Each point is reached from the start by the listed moves, each made once or not at all, plus a little noise. Is the number of moves made odd or even? Then give how often each move was made.
(in the rows, 100 means zero)

Moves:
(1): 139  116  92  98
(2): 85  126  91  87
(3): 101  113  136  116
Start: 61  113  108  116
Points:
85  157  90  96 => even (1, 1, 0)
99  141  135  129 => even (1, 0, 1)
47  150  134  119 => even (0, 1, 1)

Moves:
(1): 149  105  107  102  112  97  104  92  94  90  101  93
(2): 96  139  93  93  110  98  102  88  105  95  99  100
(3): 99  105  153  89  83  93  94  96  109  102  115  89
(4): 96  99  106  132  106  98  104  97  97  93  100  97
(5): 90  89  109  92  149  99  114  96  92  105  104  95
(6): 102  112  100  97  104  142  100  113  85  96  102  104
(7): 95  100  100  94  85  105  155  97  96  114  109  93
(8): 102  108  102  101  105  85  105  140  108  102  124  98
(9): 103  93  103  98  102  110  108  96  132  101  97  95
Start: 76  86  123  95  119  89  103  88  91  101  69  63
Points:
73  90  185  103  102  136  161  83  109  105  87  47 => odd (0, 0, 1, 1, 0, 1, 1, 0, 1)
118  141  190  96  125  79  176  100  133  101  116  30 => odd (1, 1, 1, 1, 0, 0, 1, 1, 1)
120  139  120  85  134  128  160  76  69  93  83  54 => even (1, 1, 0, 0, 0, 1, 1, 0, 0)
65  126  130  99  173  125  193  120  110  104  109  49 => odd (0, 1, 0, 1, 1, 1, 1, 1, 1)
60  130  190  88  160  117  187  111  117  107  114  30 => even (0, 1, 1, 1, 1, 1, 1, 1, 1)
125  144  124  80  136  128  179  116  109  100  101  45 => even (1, 1, 0, 0, 0, 1, 1, 1, 1)

Moves:
(1): 143  102  88  98  109  94  94  94  112  100  88  96  98  94  94  92
(2): 97  139  91  98  96  98  111  103  95  86  115  95  91  107  99  91
(3): 108  103  126  91  97  104  102  108  88  108  99  109  92  97  92  101
(4): 93  111  107  133  101  103  96  97  101  104  108  98  92  93  104  101
(5): 100  104  102  100  121  97  97  105  99  103  98  99  105  108  98  93
(6): 94  103  98  92  104  133  98  109  99  103  103  105  106  93  95  106
(7): 110  97  95  102  104  98  130  97  99  101  108  96  110  94  97  107
(8): 107  99  97  104  93  100  109  142  93  102  94  103  110  108  99  110
(9): 88  96  110  103  97  91  100  104  136  101  110  115  111  102  96  101
(10): 96  101  98  95  97  97  95  97  100  119  96  99  100  92  103  99
(11): 119  98  101  100  102  91  90  100  96  104  132  99  95  106  110  102
(12): 98  99  93  103  105  99  103  100  93  104  100  127  91  97  109  95
(13): 107  107  99  108  96  93  95  90  100  93  93  108  135  105  99  105
(14): 103  103  101  98  95  114  107  95  103  107  101  101  91  123  101  98
Start: 128  108  104  89  99  92  96  107  98  92  82  101  88  99  118  72
Points:
148  153  91  92  109  104  133  148  113  115  133  148  133  132  124  79 => odd (0, 1, 0, 0, 1, 1, 1, 1, 1, 1, 1, 1, 1, 1)
134  159  111  111  97  127  145  163  68  100  110  134  79  88  115  82 => odd (0, 1, 1, 1, 0, 1, 1, 1, 0, 0, 0, 1, 0, 0)
173  144  83  88  105  100  101  159  123  93  124  143  90  106  120  69 => odd (1, 1, 0, 0, 0, 1, 0, 1, 1, 0, 1, 1, 0, 0)
153  112  118  72  129  110  111  123  74  134  120  135  87  86  122  75 => odd (0, 0, 1, 0, 1, 1, 1, 0, 0, 1, 1, 1, 0, 0)
172  105  95  87  109  65  79  102  134  120  109  137  84  89  130  61 => odd (1, 0, 0, 0, 0, 0, 0, 0, 1, 1, 1, 1, 0, 0)
193  156  105  86  101  80  128  100  93  81  85  106  113  95  100  67 => odd (1, 1, 1, 0, 0, 0, 1, 0, 0, 0, 0, 0, 1, 0)
139  149  97  88  95  93  116  106  124  99  139  120  137  97  116  82 => odd (0, 1, 0, 0, 0, 1, 1, 0, 1, 1, 1, 0, 1, 0)
195  150  77  90  100  88  112  143  91  94  112  121  64  132  130  60 => even (1, 1, 0, 0, 0, 0, 0, 1, 0, 0, 1, 1, 0, 1)

Moves:
(1): 122  96  107  90  95  102  101  109  100  105  101  102  97  90  104  96  95  99  97  92  103  101  104  97  99  97
(2): 100  130  118  102  102  102  101  104  104  103  93  108  96  94  98  100  87  101  101  88  91  94  105  101  97  108
(3): 88  88  134  99  96  110  103  94  98  91  103  103  102  99  113  95  106  104  102  93  103  97  96  93  95  109
(4): 117  94  96  112  98  110  97  94  107  96  99  108  106  106  110  102  97  93  106  91  103  108  108  108  92  93
(5): 97  97  103  96  126  104  110  102  99  96  102  99  108  107  97  93  99  101  103  102  99  93  102  110  103  99
(6): 97  103  87  85  97  135  107  94  108  104  106  111  91  102  96  104  101  101  107  110  114  100  95  97  106  90
(7): 96  105  99  109  95  103  126  110  101  104  99  95  100  99  97  102  119  87  109  102  96  96  95  115  104  100
(8): 95  97  107  114  106  106  95  137  97  106  92  98  95  100  92  101  101  119  98  93  90  106  92  96  95  85
(9): 105  92  106  92  99  98  101  95  120  92  100  96  103  101  101  108  96  105  110  99  96  101  105  98  95  100
(10): 89  96  111  97  106  106  94  94  90  131  97  105  108  110  89  100  97  91  114  86  103  99  93  99  83  101
(11): 99  101  103  96  105  94  94  105  99  107  125  102  92  99  102  100  103  108  114  100  106  98  101  99  95  95
(12): 81  100  91  92  100  93  98  112  115  102  95  128  111  91  106  88  106  98  94  93  89  111  101  97  101  104
(13): 94  102  101  96  107  98  100  107  95  94  104  96  124  103  101  99  106  90  97  101  101  102  97  82  96  94
(14): 108  102  98  92  91  94  107  106  91  103  108  101  101  124  114  96  92  101  105  85  90  91  92  107  109  91
(15): 98  98  101  97  97  102  102  102  95  116  92  90  100  89  129  96  101  104  105  104  96  104  106  88  107  106
(16): 104  99  92  102  107  76  105  92  90  95  94  121  94  108  105  137  110  99  103  100  105  90  105  98  86  102
(17): 102  101  102  94  107  98  96  103  100  104  90  94  85  110  99  100  119  98  106  102  111  101  105  95  103  99
(18): 107  108  100  99  96  99  102  98  95  102  102  111  115  102  91  96  105  126  105  103  105  100  100  91  104  108
(19): 89  102  111  91  100  94  85  100  79  102  100  118  107  100  91  111  91  89  121  104  99  109  107  107  114  96
(20): 112  104  109  98  108  106  94  93  104  106  96  111  103  106  100  100  110  97  98  121  97  95  107  100  102  95
(21): 100  99  102  109  87  92  118  110  95  97  93  101  101  104  100  88  77  94  104  121  127  96  102  85  92  100
(22): 97  100  104  93  105  96  105  89  107  95  103  103  90  101  100  106  103  110  95  101  91  141  100  95  86  96
(23): 93  99  105  97  96  102  103  98  95  100  106  95  97  109  92  98  97  101  92  100  99  96  129  97  96  102
(24): 100  111  99  81  93  109  82  109  100  91  101  95  106  97  111  109  105  111  80  108  116  106  102  127  95  115
Start: 102  105  105  93  86  104  111  103  95  90  104  123  113  90  83  101  106  92  102  113  101  93  118  95  115  95
Points:
94  115  188  38  109  133  108  99  66  118  104  158  133  121  66  106  148  103  124  122  121  127  158  119  101  113 => even (1, 0, 1, 0, 1, 0, 1, 0, 0, 1, 0, 0, 0, 0, 0, 0, 1, 1, 1, 1, 0, 1, 1, 1)
131  101  150  85  88  92  119  111  64  92  118  179  114  103  93  140  152  96  164  96  130  88  139  99  106  96 => odd (1, 0, 1, 1, 0, 0, 1, 0, 0, 0, 1, 0, 0, 0, 0, 1, 1, 1, 1, 0, 0, 0, 0, 0)
105  101  136  30  103  159  71  136  119  115  96  193  153  100  85  124  116  95  118  112  105  174  127  98  81  62 => even (1, 0, 0, 1, 0, 1, 0, 1, 1, 1, 0, 1, 1, 0, 0, 0, 0, 0, 1, 1, 0, 1, 0, 1)
87  85  180  69  117  89  143  129  63  122  119  150  144  156  108  115  109  142  147  119  107  105  145  27  54  77 => odd (0, 0, 1, 0, 1, 0, 0, 1, 1, 1, 1, 0, 1, 1, 1, 1, 0, 1, 0, 1, 1, 1, 1, 0)
93  116  143  41  77  115  154  112  75  100  121  139  99  137  141  130  158  97  121  157  151  106  147  71  83  91 => even (0, 0, 1, 0, 0, 1, 1, 0, 0, 0, 1, 0, 1, 1, 1, 1, 1, 0, 0, 1, 1, 1, 1, 1)
102  107  133  47  96  109  100  128  75  127  114  189  156  91  112  87  83  119  140  116  137  159  144  102  82  104 => even (1, 0, 0, 1, 1, 0, 0, 0, 0, 1, 1, 1, 0, 0, 1, 0, 0, 1, 1, 0, 1, 1, 0, 1)
100  87  163  71  80  116  90  153  59  152  118  195  144  102  125  85  106  124  164  56  88  116  118  80  103  82 => odd (1, 0, 1, 1, 0, 0, 0, 1, 0, 1, 1, 1, 0, 1, 1, 0, 0, 1, 1, 0, 0, 0, 0, 0)
88  135  184  88  108  103  143  136  41  112  91  172  133  125  103  129  127  118  142  102  72  66  155  95  127  98 => even (0, 1, 1, 0, 1, 0, 1, 1, 0, 0, 0, 0, 0, 1, 1, 1, 0, 1, 1, 1, 0, 0, 1, 0)
57  150  130  51  113  135  117  150  96  143  110  182  117  100  104  139  151  105  107  116  96  131  146  83  63  89 => even (0, 1, 0, 0, 0, 1, 1, 1, 0, 1, 1, 1, 1, 0, 1, 1, 0, 0, 0, 1, 0, 1, 1, 1)

Moves:
(1): 120  113  106  106  102  89  102  100  93  99  100  103  100  92  109  90  104  110  107  103  94  113  105  105
(2): 95  121  107  86  105  101  90  99  102  92  118  90  80  96  92  82  112  118  101  103  119  101  106  89
(3): 94  100  118  113  98  89  97  103  86  99  100  102  95  100  103  104  101  98  105  110  124  102  106  110
(4): 107  103  86  128  105  98  112  96  95  108  110  107  101  112  103  90  102  102  106  110  105  96  96  87
(5): 105  93  105  83  120  99  107  88  104  86  120  121  118  109  109  107  102  100  99  81  103  91  120  104
(6): 99  93  109  96  97  122  107  101  97  84  92  89  101  97  101  88  112  102  97  90  113  93  96  95
(7): 95  113  100  109  109  88  127  96  109  91  95  106  94  108  99  88  100  96  95  85  90  97  114  98
(8): 102  98  98  106  115  99  94  118  94  104  108  92  97  85  101  101  111  93  101  88  103  104  121  93
(9): 106  97  102  104  99  91  89  101  132  91  101  104  98  101  107  92  94  94  105  106  98  103  104  84
(10): 95  99  105  101  100  109  102  95  114  126  98  92  106  88  100  97  98  105  98  110  92  97  95  106
(11): 97  103  105  100  80  117  108  98  97  106  117  94  110  110  97  105  103  94  111  101  100  103  115  97
(12): 101  109  101  91  90  106  102  101  94  98  101  122  101  81  115  102  93  109  97  91  93  92  103  94
(13): 97  104  91  94  94  95  97  104  110  89  103  85  123  78  96  102  104  102  95  108  104  90  94  99
(14): 99  102  97  93  99  96  99  112  97  109  90  103  118  126  111  94  100  91  107  95  95  87  105  101
(15): 89  109  89  102  112  94  103  106  103  98  117  86  98  105  134  112  109  89  103  94  106  104  92  117
(16): 98  112  95  109  111  109  106  102  109  105  94  90  100  103  102  115  99  99  118  104  105  99  96  96
(17): 99  95  109  102  84  85  90  83  108  115  102  106  96  86  108  114  136  118  111  98  81  99  86  102
(18): 93  83  91  100  93  95  100  113  106  98  106  94  100  106  97  112  90  123  106  92  103  117  99  97
(19): 88  83  90  105  112  109  98  89  88  100  93  92  100  103  101  86  92  88  124  93  93  84  103  110
(20): 108  91  96  94  101  106  105  107  93  96  91  87  85  91  108  96  110  110  102  128  96  84  106  112
(21): 109  91  97  79  94  87  107  106  100  103  103  101  91  93  88  98  98  99  105  102  119  110  95  95
(22): 83  104  103  101  109  105  106  113  109  95  115  112  110  107  99  107  108  94  109  105  98  109  96  103
(23): 94  104  102  96  91  105  99  82  89  98  86  109  105  89  119  99  115  108  92  102  103  120  123  93
(24): 107  99  66  106  107  103  79  114  105  93  93  118  99  96  104  103  107  98  97  82  111  87  98  133
Start: 79  95  112  98  128  88  75  113  121  122  114  101  96  107  109  110  66  108  97  108  92  99  110  113
Points:
88  129  86  128  173  94  100  146  109  111  152  114  95  144  135  93  110  105  139  94  140  49  194  134 => odd (0, 1, 1, 1, 1, 0, 1, 1, 0, 0, 1, 0, 0, 1, 0, 1, 0, 0, 0, 1, 0, 0, 0, 1)
55  100  142  98  91  88  78  124  155  120  124  54  107  71  149  84  156  161  120  125  114  98  178  93 => even (0, 1, 1, 0, 0, 1, 1, 1, 1, 1, 1, 0, 1, 1, 0, 0, 1, 1, 0, 1, 0, 0, 1, 0)
45  108  78  139  167  83  113  108  112  154  115  87  114  118  175  77  94  81  124  78  82  84  164  120 => even (0, 0, 0, 1, 0, 0, 1, 1, 0, 1, 0, 0, 0, 1, 1, 0, 0, 0, 1, 0, 0, 0, 1, 0)
100  57  53  114  120  85  70  174  156  151  132  95  106  115  120  98  77  117  129  119  121  85  144  120 => even (0, 0, 0, 1, 0, 0, 0, 1, 1, 1, 1, 0, 0, 1, 0, 0, 0, 1, 0, 1, 1, 0, 0, 1)
65  127  108  159  132  99  51  88  147  147  146  119  99  91  150  94  139  131  177  134  117  115  137  123 => odd (1, 1, 1, 1, 0, 0, 0, 0, 1, 1, 1, 0, 0, 0, 0, 1, 1, 0, 1, 0, 0, 1, 1, 1)
93  110  98  53  122  96  105  122  133  109  128  124  118  115  133  76  108  147  112  58  131  114  181  127 => even (1, 1, 0, 0, 1, 1, 1, 0, 0, 1, 1, 0, 0, 1, 0, 0, 0, 1, 0, 0, 1, 0, 1, 1)
76  112  95  102  151  94  117  142  87  123  130  83  94  108  181  81  84  91  141  86  64  68  174  138 => odd (1, 0, 0, 0, 0, 0, 1, 1, 0, 0, 1, 1, 0, 1, 1, 0, 0, 0, 1, 1, 0, 0, 0, 0)
52  98  118  56  108  64  81  95  175  105  179  117  142  82  168  146  138  109  123  106  104  127  134  109 => odd (0, 0, 0, 0, 1, 0, 0, 0, 1, 0, 1, 0, 1, 0, 1, 0, 1, 0, 0, 0, 1, 1, 1, 0)
54  85  100  60  167  125  103  116  107  135  115  99  129  82  195  110  97  90  136  54  118  76  155  113 => odd (0, 0, 0, 0, 1, 1, 0, 1, 0, 1, 0, 1, 0, 1, 1, 1, 0, 0, 1, 0, 1, 0, 1, 0)
85  111  142  110  147  89  76  109  183  151  171  115  130  86  139  137  126  114  152  105  62  115  146  107 => odd (1, 0, 0, 0, 1, 0, 0, 1, 1, 1, 1, 0, 0, 0, 0, 1, 1, 0, 0, 0, 0, 1, 0, 0)

Moves:
(1): 98  94  101  100  93  103  94  98  102  89  106  102  102  107  91  92  100  101  100  106  95  99  98  102  99  110  107
(2): 96  97  98  106  110  104  98  109  104  85  108  121  104  87  108  103  100  104  111  96  101  117  85  89  103  96  93
(3): 118  86  82  87  117  107  124  116  106  97  107  89  87  87  99  114  108  116  70  84  104  94  101  93  101  90  111
(4): 94  107  102  94  100  112  110  102  102  101  111  108  98  116  83  116  98  96  88  115  107  105  111  107  107  101  110
(5): 102  116  104  103  112  108  91  118  100  109  101  85  114  97  106  98  93  113  87  102  91  111  97  104  98  92  95
(6): 97  101  88  111  106  108  98  105  101  98  97  89  96  107  100  105  104  92  98  101  96  110  88  93  108  101  109
(7): 114  102  103  98  103  85  97  82  102  100  95  120  95  111  110  89  113  78  119  77  86  86  86  84  99  119  106
(8): 93  110  84  113  90  98  103  91  99  98  104  91  105  92  99  108  89  112  93  105  92  107  101  88  101  96  94
(9): 84  94  98  100  110  100  100  95  94  88  97  93  96  103  105  105  93  102  103  98  92  96  97  99  97  111  93
(10): 94  109  108  105  90  98  120  91  114  102  110  91  106  88  120  107  85  105  108  102  122  100  100  85  96  96  96
(11): 92  90  89  106  113  94  100  100  108  106  106  95  102  97  98  94  86  108  101  94  101  102  101  95  107  98  110
(12): 100  110  95  86  90  83  97  102  111  106  89  90  80  95  96  84  105  97  105  91  94  95  109  103  96  92  94
(13): 119  124  116  115  82  93  70  89  104  107  102  91  104  119  108  96  106  90  109  89  104  105  113  91  111  98  104
(14): 103  101  108  109  107  92  108  97  97  86  104  99  98  122  99  104  93  89  106  89  94  89  96  115  107  107  115
(15): 98  105  92  99  96  92  88  86  98  93  98  102  105  95  98  90  99  84  99  99  94  119  94  104  98  107  105
(16): 84  84  95  99  100  95  114  107  109  101  98  93  110  81  105  101  102  107  103  88  93  100  104  96  91  107  82
(17): 93  116  116  105  107  105  98  90  96  106  97  83  100  100  93  114  104  106  104  102  101  100  98  96  92  87  102
(18): 95  100  102  109  108  103  120  110  97  87  106  93  94  100  101  122  114  104  86  117  110  89  108  102  76  101  100
(19): 86  71  101  96  107  105  123  97  106  96  91  102  76  93  108  108  94  110  84  106  96  103  100  97  91  98  108
(20): 83  93  119  113  94  109  108  88  78  95  101  105  98  104  97  92  87  93  116  105  105  112  109  91  89  107  103
(21): 105  105  94  96  118  116  107  90  103  92  92  103  100  99  99  107  94  92  99  113  91  95  96  99  101  84  99
(22): 96  100  93  90  80  100  97  106  96  99  95  106  110  93  108  110  101  87  102  103  98  98  100  90  84  101  102
(23): 105  120  97  111  98  106  106  97  107  97  101  88  113  109  91  117  92  114  89  101  113  92  106  110  82  88  86
(24): 94  97  96  99  102  101  102  107  99  100  85  90  98  86  111  94  106  118  106  100  99  114  107  91  99  110  116
Start: 102  93  99  110  104  97  99  100  111  93  92  87  77  102  81  107  105  101  108  93  127  121  81  89  80  111  97
Points:
50  104  106  125  116  116  139  91  127  89  101  43  82  97  88  155  90  111  114  98  136  132  79  65  71  114  88 => even (0, 0, 0, 1, 0, 1, 0, 0, 1, 1, 0, 0, 0, 0, 0, 1, 1, 0, 0, 0, 0, 0, 0, 0)
100  98  94  156  116  92  68  105  125  64  100  74  81  127  97  95  101  104  141  68  117  158  68  63  113  132  152 => odd (1, 1, 0, 0, 0, 1, 0, 0, 0, 0, 1, 0, 1, 1, 0, 0, 0, 0, 0, 0, 0, 0, 0, 1)
49  94  57  132  108  109  153  129  116  68  98  5  66  58  112  133  77  150  84  100  126  149  98  25  29  117  126 => odd (1, 0, 1, 0, 1, 1, 0, 1, 1, 1, 1, 1, 0, 0, 0, 0, 0, 1, 0, 1, 0, 1, 0, 1)

Moves:
(1): 103  91  94  111  92  112  103  89  96  84  120  108  93  97  97  99  93  96  102  109  107  96  101  89  107  75
(2): 94  103  103  106  96  90  94  97  110  103  84  92  86  101  94  99  99  103  104  100  101  85  116  107  91  99
(3): 108  94  90  100  100  88  102  94  110  103  101  78  102  98  101  107  94  93  101  101  102  93  92  104  102  95
(4): 97  97  75  91  106  119  105  79  99  91  109  98  103  102  96  99  105  91  119  104  112  76  82  94  90  104
(5): 90  70  102  90  106  90  85  114  126  102  103  81  93  104  112  90  115  117  94  94  97  95  106  101  102  99
(6): 109  114  88  85  91  108  93  91  106  92  100  104  105  106  107  90  98  98  87  97  102  105  77  101  80  98
(7): 98  104  103  103  106  109  109  102  82  84  92  100  84  109  116  91  111  114  97  99  106  101  101  103  98  89
(8): 100  100  107  105  103  100  101  92  99  114  107  96  107  96  99  92  104  102  107  108  106  105  94  119  108  108
(9): 102  97  107  102  98  127  99  111  105  97  94  91  97  100  99  106  89  92  103  113  106  95  103  94  103  97
(10): 112  129  97  85  92  89  95  106  109  103  93  103  92  104  82  114  115  91  95  108  112  96  92  109  109  117
(11): 77  96  125  96  132  102  115  111  91  107  86  91  97  98  97  85  102  100  125  94  94  106  89  88  70  81
(12): 108  108  109  99  99  97  101  106  99  103  102  110  101  90  108  106  100  90  101  113  87  95  90  92  84  91
(13): 91  108  82  101  100  99  96  98  101  90  94  96  100  94  107  117  96  101  106  107  108  107  98  89  94  99
(14): 105  85  100  93  105  110  102  104  98  85  115  104  79  90  91  88  80  111  106  111  100  102  76  86  99  88
(15): 103  101  97  103  81  99  98  78  102  111  99  85  86  106  80  108  113  102  87  120  103  88  94  88  96  103
(16): 91  121  81  84  113  109  117  104  117  111  103  103  103  100  93  102  104  105  108  120  98  105  121  104  91  92
(17): 85  86  76  98  85  86  105  101  101  86  91  96  112  98  95  101  103  105  84  96  97  104  96  110  106  99
(18): 101  105  95  79  119  103  99  100  103  82  116  94  100  85  92  80  108  85  102  119  107  91  86  106  99  101
(19): 75  127  91  98  100  101  105  98  93  112  99  103  113  101  109  102  93  99  100  96  88  87  99  94  105  99
(20): 104  93  96  96  105  101  95  77  102  83  98  99  96  108  100  106  102  110  90  97  103  108  96  109  116  96
(21): 98  105  96  113  101  108  89  107  95  99  110  93  91  109  83  105  103  100  99  103  98  92  101  104  95  99
(22): 92  90  106  106  99  89  117  104  104  101  97  87  92  100  109  107  94  78  100  102  112  106  96  82  103  108
(23): 96  100  89  101  109  98  96  113  105  104  80  100  97  99  102  104  107  103  94  104  103  105  98  99  103  112
(24): 104  105  106  103  97  118  103  101  94  110  103  101  91  87  103  107  106  100  97  93  93  114  98  94  92  97
Start: 92  85  101  81  118  108  109  97  102  109  97  117  111  113  101  113  104  93  98  107  98  95  90  97  117  92
Points:
101  103  11  35  112  158  139  20  113  47  132  89  88  100  88  106  141  83  73  174  115  71  23  92  80  29 => even (1, 0, 1, 1, 0, 1, 1, 0, 0, 0, 0, 1, 0, 0, 1, 1, 1, 1, 0, 1, 0, 0, 0, 1)
52  70  54  36  186  152  139  62  152  52  101  32  69  111  120  81  116  77  143  172  158  70  51  88  72  32 => odd (1, 1, 1, 1, 1, 1, 1, 1, 1, 0, 1, 0, 1, 0, 0, 1, 0, 1, 0, 1, 0, 1, 0, 0)
38  84  39  38  176  172  135  114  113  58  115  81  91  90  54  94  95  82  148  174  117  71  46  75  64  50 => odd (0, 0, 0, 1, 0, 0, 0, 0, 1, 0, 1, 0, 1, 1, 0, 1, 1, 1, 0, 0, 1, 0, 0, 0)
95  135  69  68  109  162  124  105  126  104  103  116  89  97  80  157  107  78  107  155  122  108  105  76  114  67 => even (1, 0, 0, 0, 0, 0, 0, 0, 1, 1, 0, 0, 1, 0, 0, 1, 0, 0, 0, 0, 0, 0, 0, 1)
57  102  37  53  119  74  105  108  134  100  50  77  94  120  117  124  144  98  87  124  105  34  62  111  108  93 => even (0, 1, 1, 1, 1, 0, 1, 0, 0, 1, 0, 1, 0, 0, 0, 0, 1, 0, 1, 0, 0, 0, 1, 0)
24  61  60  42  163  124  116  61  115  110  87  58  106  96  86  85  162  108  96  133  102  75  28  101  107  89 => odd (0, 0, 0, 1, 1, 0, 0, 1, 0, 0, 1, 0, 0, 0, 1, 0, 1, 1, 1, 1, 0, 0, 1, 1)
62  74  78  65  138  111  150  114  128  92  128  90  70  103  134  103  87  97  107  152  95  76  73  53  110  27 => odd (1, 0, 1, 0, 1, 0, 1, 0, 0, 0, 0, 1, 0, 1, 0, 1, 0, 0, 1, 0, 0, 1, 0, 0)
68  77  70  41  155  114  111  137  155  67  83  66  40  108  78  101  138  98  81  195  133  80  63  125  124  84 => odd (0, 1, 0, 0, 1, 0, 1, 1, 1, 1, 0, 1, 0, 1, 0, 1, 1, 1, 0, 1, 1, 1, 1, 0)
